Each row of a before or after table is a point. The points were changed in one or more steps. Then noise was added and the rows were shuffled. The steps act on columns, c1 being the first. Name the steps. A step turns or swaps two columns, mirrors them in a line or flattens them onto one, adds a multiple of one to another, or multiplies or shifts one. Angles are multiples of 10 degrees, from the lower column toward the higher: turns from -170 to 170, lines from 10 to 170 but not 90. Use the fewest steps. Two steps may share a column if one is a turn and the other turns, adds or multiplies; they go together, in the order done. Otherwise the lowest column goes first.

Before (9 x 2):
-1.05	-0.66
-0.46	-0.37
-0.38	+0.47
-0.31	+0.17
-0.14	-0.63
-0.09	-0.39
+0.04	-0.31
+0.64	+0.12
-0.33	+0.15
After, 9 rows:
-0.31	+0.53
-0.26	+0.17
-0.25	-0.61
-1.16	-0.43
-0.15	-0.36
-0.28	+0.24
+0.63	-0.01
-0.51	-0.31
-0.01	-0.29
Steps: turn c1 and c2 by -10 degrees

Before (13 x 3):
-0.07	-0.48	+0.23
+0.63	-0.11	+0.22
-0.34	+0.91	-0.20
+0.19	-0.31	+0.05
-0.23	+0.21	-0.71
+0.25	-0.21	-0.06
-0.31	-0.17	+0.28
-0.30	-0.30	-0.12
+1.02	+1.18	+0.15
+0.36	-0.03	+0.30
-0.11	-0.39	-0.33
-0.06	+0.40	+0.30
-0.07	+0.07	+0.41
After:
+0.27	+0.04	-0.28
+0.70	-0.02	+0.00
+0.42	-0.14	+0.12
+0.05	-0.33	+0.24
-0.22	-0.14	-0.33
-0.43	+0.56	-0.16
-0.04	-0.09	+0.46
+0.85	+0.79	+1.11
+0.12	-0.39	-0.26
+0.27	-0.13	-0.18
-0.53	+0.55	+0.71
-0.08	+0.03	-0.49
-0.26	-0.39	+0.02
Steps: turn c2 and c3 by 60 degrees; turn c1 and c2 by 20 degrees

Before (11 x 4):
-0.22	-0.28	+0.09	-0.30
+0.61	+0.47	-0.24	+0.45
-0.04	+0.25	+0.47	-0.59
-0.33	-0.33	+0.07	+0.13
-0.67	+0.35	+0.08	+0.22
+0.47	-0.58	+1.11	-0.02
-0.08	+0.13	+0.50	-0.59
+0.43	+0.71	+0.74	+0.19
+0.53	-0.27	+0.34	+0.28
-0.59	+0.61	+0.42	-0.26
-0.58	+0.50	+0.71	-0.38
After:
-0.67	+0.07	+0.35	+0.22
-0.59	+0.40	+0.61	-0.26
-0.22	+0.10	-0.29	-0.32
-0.02	+0.47	+0.24	-0.60
+0.53	+0.32	-0.27	+0.27
+0.43	+0.76	+0.69	+0.21
-0.09	+0.49	+0.14	-0.60
-0.57	+0.72	+0.49	-0.40
+0.47	+1.11	-0.58	-0.03
+0.61	-0.23	+0.48	+0.43
-0.34	+0.07	-0.33	+0.14
Steps: swap c2 and c3

Before (11 x 6):
-0.41	-0.07	+0.39	-0.22	+0.67	+0.05
+0.39	-0.61	-0.07	-0.86	+0.11	-0.31
-0.19	+0.76	+0.42	+0.29	-0.21	-0.30
+0.47	+0.61	-0.77	-0.02	+0.64	+0.36
-0.32	-0.19	+0.18	-0.51	-0.30	-0.17
+0.35	+0.18	-0.11	+0.39	+0.43	-0.41
+0.32	-0.04	-0.09	+0.61	+0.16	+0.36
-0.21	+0.61	-0.23	+0.35	+0.45	+0.29
+0.56	-0.06	+0.00	-0.48	+0.86	-0.13
+0.60	+0.41	+0.18	-0.01	-0.06	-0.19
-0.25	-0.45	+0.77	+0.44	-0.70	+0.36
After (11 x 6):
-0.20	+0.77	-0.76	-0.04	-0.25	-0.70
+0.30	-0.50	+0.72	+0.43	+0.77	+0.35
+0.15	+0.34	-0.20	+0.38	-0.58	+0.23
-0.36	+0.57	+0.59	+0.28	-0.04	+0.50
+0.49	+0.24	-0.20	-0.49	-0.76	-0.69
-0.52	+0.42	-0.05	+0.40	-0.17	-0.33
+0.55	-0.31	-0.28	-0.86	-0.27	-0.27
+0.34	+0.64	+0.06	+0.01	-0.07	+0.20
-0.11	-0.31	+0.20	-0.50	+0.13	+0.07
-0.17	-0.27	+0.48	-0.24	-0.48	-0.56
+0.27	+0.14	-0.19	+0.62	+0.13	-0.06
Steps: turn c1 and c2 by 30 degrees; turn c1 and c3 by -20 degrees; turn c5 and c6 by -140 degrees; add 0.5 times c4 to c6
